Every row gives one point. Each copy is the shape, with its points in the same order, stretched, turned, moved and blurred by noise. Say if it was mirrored as well.

Shape (5 x 2)
[[ 72  57]
 [ -1 -15]
 [ 21   1]
 [-42  33]
 [-30 -15]]
Copy 1 (5 x 2)
[[-67 -53]
 [  9 -12]
 [ -7 -31]
 [-16  33]
 [ 13   6]]
Copy 1 is: mirrored
Copy 2 (5 x 2)
[[ 34 -98]
 [-21   3]
 [-10 -24]
 [ 33  32]
 [-16  31]]
Copy 2 is: only turned

Shape (9 x 3)
[[ 21 -16 -56]
 [-15   1  14]
 [ 27  -9  66]
 [ 33 -23 -56]
 [-29  26  13]
 [  0  30  29]
 [ -8 -18  42]
 [ 10 -22 -33]
 [ 15  78  19]]
Copy 1 (9 x 3)
[[ 26   6  27]
 [-23 -16  -8]
 [-23   7 -58]
 [ 33  13  22]
 [-41 -14   7]
 [-39   8 -11]
 [-22 -22 -38]
 [ 15  -7  11]
 [-51  41  14]]
Copy 1 is: mirrored
Copy 2 (9 x 3)
[[  12  -38   30]
 [  -9   23    3]
 [ -51   71   17]
 [   9  -45   43]
 [ -23   33  -26]
 [ -59   49  -22]
 [  -3   50   16]
 [  18  -23   26]
 [-121   41  -43]]
Copy 2 is: mirrored

Shape (7 x 4)
[[ 12 -68 -24  38]
 [-40  34   8 -10]
 [ 29   9  35  45]
 [  0  34   2 -22]
 [ -5 -54  19  48]
 [ 41 -20  33  12]
 [ 30  43 -20  12]]
Copy 1 (7 x 4)
[[  9  59  -8 -35]
 [ 12 -19  16   3]
 [-18   1 -40  13]
 [ 23 -10  -9  23]
 [ -1  24 -20 -39]
 [  8   8 -53   0]
 [  0  16  -5  41]]
Copy 1 is: only turned
Copy 2 (7 x 4)
[[  9  10  77 -26]
 [  1  27 -57   5]
 [-49 -28 -27 -81]
 [ -3 -27 -37  21]
 [-40  33  41 -60]
 [-65 -52  16 -32]
 [ 28 -57 -38 -22]]
Copy 2 is: only turned
Copy 3 (7 x 4)
[[ 63 -91 -62  37]
 [  5  12  28 -51]
 [  0 -40 -64 -32]
 [-25 -11  21  -6]
 [ 76 -53 -88 -14]
 [ 15 -35 -79  24]
 [-55 -55  28  -1]]
Copy 3 is: mirrored
Copy 4 (7 x 4)
[[ 52  -8  35 -42]
 [-22 -39  -1  14]
 [-25 -21  63 -23]
 [-31  -3   7  10]
 [ 41 -34  54 -21]
 [  6   7  65  -5]
 [-50   9  12 -31]]
Copy 4 is: mirrored

Shape (9 x 6)
[[  46   -8  -12  -20   62   50]
 [  34    7  -16    4   61   -9]
 [   2    8   48   -8   -2   60]
 [  13   20   45   20   33   25]
 [ -90  -11  -33   17    4   29]
 [ -20   -1   27  -12    4  -19]
 [  55 -100   14   -5  -28   31]
 [ -14   34  -34   -6    9    9]
 [ -73   21  -49   48  -17   -6]]
Copy 1 (9 x 6)
[[-61  -6 -47 -40  11 -38]
 [-75 -17   2  -7  26  10]
 [ 44 -42 -51  -7 -51 -59]
 [-19 -60 -19   8 -43 -17]
 [ 44 -16  48  -3  18 -84]
 [ 39 -29   7  14   0   3]
 [ 21 -36 -79  39  51 -87]
 [-11  28  30  -6   5 -16]
 [ 25   8  71  37  25 -45]]
Copy 1 is: only turned
Copy 2 (9 x 6)
[[-23 -10  -1  10  12 -38]
 [ 14  -8  21  31 -28 -11]
 [-37  34 -29 -62  32  33]
 [-18  40  24 -30 -13  47]
 [ 29  75 -46 -32  28  -5]
 [ 30  15   2 -28  25  27]
 [ -8 -45  -1  59 117 -21]
 [ 14  18 -56  -7 -34  -7]
 [ 47  71 -55  12 -38  17]]
Copy 2 is: mirrored
Copy 3 (9 x 6)
[[ 17  34  12  62  54   1]
 [ -9  41 -26  23  45  -2]
 [ 24  24  41  49 -30  25]
 [  0  52  15  33 -17   2]
 [ 10 -16  71 -66 -14  28]
 [-13  -9   2  13 -14  38]
 [  1 -68   1  76 -24 -24]
 [ 31  25  -1  -7  12  28]
 [ 23  13  20 -74 -37  10]]
Copy 3 is: mirrored

Shape (15 x 9)
[[ 42  61 -28  -1  11 -43 -65  17 -15]
 [-21 -13  -5 -38  -3  35  37  73  41]
 [ 16  34 -30 -20 -41   0 -42 -20  43]
 [-50   5 -14  22 -17 -16  14  -7 -50]
 [  8  -7   0  26 -15  20 -30 -13 -47]
 [-48 -25  25 -32 -25   0  -7 -23   2]
 [ 58  40 -14 -19  -7 -43  32  -9  13]
 [-22 -15 -16 -15 -38 -33  -8   6 -78]
 [ -3 -28   7  -7  11 -19 -10  18 -39]
 [ 65  12 -29  16 -22 -62 -14   5  -3]
 [-11  34 -11 -59  49  68  18  46  10]
 [-20  -3 -16 -36   6  90  25  86  44]
 [-21 -28  21 -16 -29  22   2  31 -50]
 [ 29  75  24  -3 -43 -33  -9  -1  11]
 [ 25 -17 -23 -23 -37 -23  25  20 -70]]
Copy 1 (15 x 9)
[[ 16 -94  11 -11 -86  14  34 -32 -41]
 [ 11  24 -19   5  69 -41   1  77 -59]
 [ 37 -38   5 -48 -36  44 -19  16  22]
 [-68  22 -11   0 -24 -30   5 -64  35]
 [  3   2 -19  14 -44  18  15 -28  38]
 [-46   7  25  -3  -5  31 -36   7  36]
 [ 40 -25  51  -4 -19 -25 -18  13   0]
 [-61  15   3   3 -81  -7  12 -39  14]
 [-35 -10  29  24 -26   2  18  -4 -12]
 [ 12 -43  59 -25 -51   3  29   8   9]
 [ 63   4 -53  42  30 -33 -20  23 -86]
 [ 56  36 -74  16  78 -39   7  83 -76]
 [-26  30 -24  28 -18 -15   7  18   2]
 [ 13 -57   6 -12 -36 -23 -16   7  22]
 [ -8  33   9  13 -62 -30  12   1  -2]]
Copy 1 is: only turned
Copy 2 (15 x 9)
[[ 66  12  -7  33 -36  30 -26 -45 -61]
 [ 46  16  20 -61  25 -60  50  13 -35]
 [ 68 -18 -16  16  52  36  52 -40 -13]
 [-16  38   3  19 -59 -56  10 -12   8]
 [ 11 -20   7  15 -39 -20  13 -40 -14]
 [  9  13  28 -25  15  23  44 -57   7]
 [  5  11 -42  -3  50   4   8   4 -57]
 [-25  32  19  -7 -72 -29  33 -71 -33]
 [ -2   5  22 -13 -60   7   5 -35 -29]
 [ 17 -14 -56   6 -27  41  23  -7 -62]
 [ 38  29  51 -21  66 -84  -3 -12 -61]
 [ 62  -3  48 -52  44 -91  49   7 -51]
 [  8   4  28 -41 -46 -50  30 -49 -31]
 [ 49  -5 -63 -19  37 -17  14 -23 -23]
 [-29  30  -9 -15 -43 -42  35 -41 -81]]
Copy 2 is: only turned
Copy 3 (15 x 9)
[[ -1 -12  65 -73 -17 -35  75 -47 -20]
 [-32  -1  31  92 -24  74 -16  62  21]
 [-68  10  20  -7  17 -27  10   8 -38]
 [  3  -7 -15   0  11  28 -25 -20 -65]
 [ -5  58  -5 -19   3   2   2 -60 -60]
 [  8  29 -28   8  36  27 -51  47 -35]
 [ 10 -59  48  20 -11 -36  27  13  38]
 [ 20  11  40   1  30  14   1 -40 -64]
 [ 38   9   9  -3  14  34  12 -16  -7]
 [ -6 -52  54 -35  29 -32  65 -58  20]
 [ -3  44  17  96 -70  59  -4  81 -13]
 [-70  48  26 121 -57  86 -22  54  -6]
 [ 13  60  29  31  -8  46 -35 -17 -44]
 [ -2 -12  65 -39 -31 -58 -18 -14  -6]
 [ 15  -1  66  47  13  12  20 -44 -35]]
Copy 3 is: only turned
Copy 4 (15 x 9)
[[-52  39  -7  40 -18 -19  -7  47  72]
 [-64 -30  -5 -36  30 -15  -6 -24 -46]
 [-49  -4  19  20 -29 -44  41  -4  34]
 [ 63  15 -17   1  29  29   1  36 -29]
 [ 62   4  -7 -15  13 -12 -20  29  21]
 [ 25   7  15 -60 -28  -1  32   9 -21]
 [-30  24 -30  30 -27 -27   0 -40  -1]
 [ 59  42 -23 -15  -4  -6  -8  73 -48]
 [ 29  17 -10 -33 -17  10 -32  35 -16]
 [-11   3 -22  55 -51 -17 -30  12   0]
 [-73  24  11 -62  77 -28   8 -36  26]
 [-74 -43  14 -52  71 -30   1 -37 -22]
 [ 42  -3 -16 -59  15 -15 -10  32 -29]
 [-44   8 -46  25 -28 -26  37 -10  52]
 [ 39  33 -35  -8  -1 -34 -23  34 -65]]
Copy 4 is: mirrored
